Each point is reached from the start by the listed moves, each made once or not at all, plus a little noise. Is the number of moves made odd or even? Then give how often each move was made.
In the rows, zero is written as 128.

Moves:
(1): [167 165 131]
(2): [ 96 178  77]
(3): [ 57 108 183]
Start: [103  89 107]
Points:
[105  88 111] -> even (0, 0, 0)
[106 170  60] -> even (1, 1, 0)
[ 42 152 111] -> odd (1, 1, 1)

Moves:
(1): [154 111 169 133 114 158 142 129 132 108]
(2): [145 163 124 150 129 146 134 133 113 144]
(3): [129 153 155 107 115 172  93  87 120 123]
(4): [128 103  83 151 125 147 117 110 137 141]
(5): [138 128 129 107 169 137 128 116 160 137]
(6): [ 92 115 135 168 136 136 151 105 126 150]
(7): [104  97 137 129 138 145  96 132  71 131]
(8): [119 131 140 116 135 126 122 141 159 161]
(9): [139 120 128 142 134  82 116 129 146 146]
Start: [132 119 127 145 122 127 155 143 118 128]
Points:
[ 73 101 170 165 127 197 111  83  51 148] -> odd (0, 0, 1, 0, 0, 1, 1, 0, 0)
[131 151 209 178 109 225 158  99 128 173] -> odd (1, 1, 1, 0, 0, 1, 0, 1, 0)
[127  61 135 249 130 173 143 113  75 181] -> even (1, 1, 0, 1, 0, 1, 1, 0, 1)
